Rows are points. Each copy is the shape, with its points in the same order, stretched, turned, moved and blurred by noise. Say if it was mirrored as well.
In the rows, zero is written as 128.

Shape:
[[167  95  94]
 [160 155  83]
 [168 141 133]
 [ 89 155 132]
 [123 167 132]
 [ 63 195 177]
 [ 87 210 175]]
Copy 1 (7 x 3):
[[149 118 198]
 [128 180 173]
 [161 157 148]
 [ 94 134 101]
 [117 160 113]
 [ 88 153  39]
 [101 179  46]]
Copy 1 is: mirrored
Copy 2:
[[185 141  96]
 [179  98 138]
 [172 146 156]
 [ 96 123 143]
 [130 125 158]
 [ 56 140 186]
 [ 80 136 205]]
Copy 2 is: mirrored

Shape:
[[ 79 116 122 145]
 [ 72 119 144 170]
 [121 194 156  60]
 [140  95 120 133]
 [168  90 184 205]
 [133 130  80 108]
 [128  46 138 137]]
Copy 1, 7 rows:
[[ 90 124 132 144]
 [ 87 112 154 156]
 [139 154 159  36]
 [139 176 118 157]
 [157 177 198 219]
 [149 151  91 122]
 [101 197 125 191]]
Copy 1 is: mirrored
Copy 2 (7 x 4):
[[ 88 146 146 180]
 [ 90 142 166 190]
 [119 198 174  56]
 [116  89 133 147]
 [188  93 176 205]
 [105 130 100 120]
 [110  47 167 159]]
Copy 2 is: only turned
Copy 3 (7 x 4):
[[ 89 114 148 133]
 [ 89 112 168 172]
 [142 198 188  58]
 [129 136 105 140]
 [159 150 126 231]
 [135 119 117  78]
 [100 143  77 170]]
Copy 3 is: mirrored

Shape (10 x 6):
[[170 179  84  81 133 103]
 [ 54  73 119 126 126 189]
 [137  88 149 106 123 132]
 [116 178 108 112 170  93]
 [ 66  66 124 147  89 189]
 [181 162 121  85 131  75]
 [101  81 126 151 120 103]
 [ 88 141 187 147 114 146]
 [204 201 101 143 170 101]
 [112  86 162 121 162 149]]
Copy 1 (10 x 6):
[[163 154  96  79 153  93]
 [ 54  25 129 116  96 195]
 [110  97 137 125 181 176]
 [101 130 115 101 124  66]
 [ 42  58 124 157 116 229]
 [158 157 121 118 198  94]
 [ 78  70 112 163 150 134]
 [ 36 138 151 140 140 147]
 [188 183 146 129 126  80]
 [ 86  80 165 129 149 158]]
Copy 1 is: mirrored
Copy 2 (10 x 6):
[[158 189  79  54 132 104]
 [ 82  69 113 147  78 113]
 [126 110 135  85 151 114]
 [136 192 117  86 103  62]
 [ 84  87 119 164 113 136]
 [161 186  95  39 165  85]
 [111 111 120 142 161  78]
 [ 78 159 168 126 121 112]
 [209 217 118  77 131  96]
 [124  93 164 107 119  86]]
Copy 2 is: mirrored
Copy 3 (10 x 6):
[[170 159  74  81 133 109]
 [ 30 100  97 155 100 233]
 [106  81 132 124 107 149]
 [107 170  93 111 161 111]
 [ 45  91 116 182  58 221]
 [159 126 104  88 142  73]
 [ 72 100 107 181 104 119]
 [ 75 146 175 160 112 165]
 [206 154 106 126 186 109]
 [ 79  83 136 135 142 176]]
Copy 3 is: only turned

Shape, 12 rows:
[[106 118 131 120  58  97  86 216]
 [ 94 171 153  52 153 113 108 162]
 [166 156 125 150  99 175 135 117]
 [181 128 142 153 101 141 169 111]
 [137  94  76 143 142 186 145  83]
 [128 140 141 175 153 157 174  99]
 [ 87 161 149  89  79 102 141 187]
 [208 139 105 154 110 122 154 135]
 [151  62 171 144  40 167  35 172]
 [135 179  95 168 123 146 134  80]
 [100 105 153 131  86  62  44 186]
 [136 181 110 162 172 159 159 154]]
Copy 1, 12 rows:
[[117  99  81  79 110 137  64 187]
 [101 184 105  85 182 118 116 116]
 [152 145  69 129  85 122 151 120]
 [142 114  80 121  87 120 179 134]
 [169 122 111 172 135 123 138  79]
 [131 148 114 172 118  96 169 120]
 [112 149 122  61 118 123 103 154]
 [173 122  66 118 113 127 176 157]
 [ 87  39   7 119  60 167  56 147]
 [173 161  93 142 123  61 150 110]
 [ 90  74  53  91 141 103  56 181]
 [157 202 117 163 144 113 163 147]]
Copy 1 is: mirrored
Copy 2, 12 rows:
[[ 74  13 171 120 170 107 131 141]
 [ 57 119 166  72 151 116 150 108]
 [122 111 147 181 112  87 141 113]
 [155 135 166 198 131 100 125 151]
 [184 121 124 144  84 108 169 137]
 [157 156 114 181 139 114 165 145]
 [ 58  77 170 108 164  85 159 156]
 [169 111 159 168 144  82  99 137]
 [ 78   9 193 202 103 169 131  91]
 [130 139  93 155 104  79 119 141]
 [ 66  33 149 118 169 160  96 147]
 [149 129 108 131 164  72 160 103]]
Copy 2 is: mirrored
